Each row is a point. Each copy is the shape, with its points in the same order, stretched, turned, moved and blurred by noise. Is it also mirrored, or only turned?
In the rows, 128 means zero.

Shape (8 x 3):
[[ 82 166  50]
 [147 152 128]
 [ 81 107 116]
 [197 104 146]
 [132 112 116]
 [134 169 178]
 [136 119 127]
 [ 99  82 137]]
Copy 1:
[[129 165  40]
 [140 150 136]
 [106  94  82]
 [180 108 173]
 [147 111 111]
 [ 99 159 168]
 [140 115 124]
 [116  72 104]]
Copy 1 is: only turned
Copy 2, 8 rows:
[[173  39 155]
 [158 147 134]
 [100  85 136]
 [141 184  71]
 [128 120 107]
 [142 179 173]
 [129 133 115]
 [ 80 111 114]]
Copy 2 is: mirrored
Copy 3, 8 rows:
[[ 88 200  73]
 [150 157 126]
 [ 72 139 105]
 [185  90 124]
 [124 131 113]
 [160 153 184]
 [124 119 116]
 [ 81 102 120]]
Copy 3 is: only turned
Copy 4 (8 x 3):
[[ 40 113  92]
 [134 150 125]
 [ 92  91 156]
 [204 132 126]
 [132 107 130]
 [134 183 169]
 [139 119 135]
 [128  81 167]]
Copy 4 is: only turned

Shape:
[[229 158 146 142]
 [ 86 127 137 113]
 [129 117 155 135]
 [ 86 118 130 153]
 [ 97 201  71 158]
 [128  96 121 123]
 [ 93  85  90 118]
 [163 117 130 152]]
Copy 1:
[[ 83  38 118 153]
 [155 165 155  93]
 [146 131 159 135]
 [155 184 137 126]
 [ 80 182  63  76]
 [177 129 126 127]
 [203 164 104 106]
 [138 109 117 151]]
Copy 1 is: mirrored
Copy 2 (8 x 4):
[[221 150 187 137]
 [ 96 142 105  87]
 [118 136 149 108]
 [ 80 143 112 126]
 [147 216  55 146]
 [118 103 121 116]
 [ 95  93  83 113]
 [149 125 152 140]]
Copy 2 is: only turned
Copy 3, 8 rows:
[[222 180 145 128]
 [ 97 102 147 111]
 [143 112 146 121]
 [105  98 131 155]
 [ 75 195 125 144]
 [140  93 122 118]
 [100  87  78 122]
 [175 131 121 146]]
Copy 3 is: only turned
Copy 4:
[[235 146 126 144]
 [ 95 142 136 120]
 [135 138 152 139]
 [ 92 140 133 157]
 [118 177  49 159]
 [131  98 131 129]
 [ 87  86 123 126]
 [167 120 133 156]]
Copy 4 is: only turned

Shape (12 x 6):
[[114 134 140 120 179 155]
 [ 93 167 146 132 176 192]
 [155 109 108  88  83 128]
 [171 127 165 121 116  97]
 [136 143 163 154  89 151]
 [166 193  83 185  95 173]
 [102 189 108 116  90 129]
 [181 129 145 100  88 107]
 [ 89 150  92 167 166 133]
 [125 191 126 150 105 112]
 [ 84 121 104 173 186  84]
 [ 85 185  73 133 154 133]]
Copy 1, 12 rows:
[[109 158 115  62 168 114]
 [ 80 185 112  67 188 147]
 [113  76 121 131 102 114]
 [152 139 135  98  70 123]
 [113 142 150 128 106 180]
 [147 153  58 177 127 202]
 [ 71 159  98 167 102 136]
 [137 107 122 118  52 123]
 [139 185 100 135 191 105]
 [124 193 102 156  85 151]
 [167 198 126 117 179  74]
 [ 97 193  58 143 163 101]]
Copy 1 is: only turned
Copy 2, 12 rows:
[[ 94 152 138 167 141 157]
 [ 94 156 167 181 108 162]
 [117 123 138  63 162 121]
 [155 163 108  92 162 157]
 [165 144 161 115 122 146]
 [136 176 178 122 102  65]
 [100 143 137  87  89 102]
 [145 160 124  61 171 137]
 [ 98 121 121 177 105  96]
 [129 159 119 117  89 110]
 [105 115  65 192 138 112]
 [ 77 142 124 149  89  79]]
Copy 2 is: mirrored
Copy 3:
[[126 105  95 158 153 155]
 [126 131  78 176 159 183]
 [137 133  89 161  74 101]
 [115 113 154 141  97 134]
 [111 153 135 187 114 150]
 [197 208 135 193 123 150]
 [133 184  89 133 110 138]
 [129 128 133 147  68 128]
 [144 154 111 149 196 123]
 [132 177 134 133 125 149]
 [124 126 140 125 218  98]
 [163 172  82 125 166 130]]
Copy 3 is: only turned
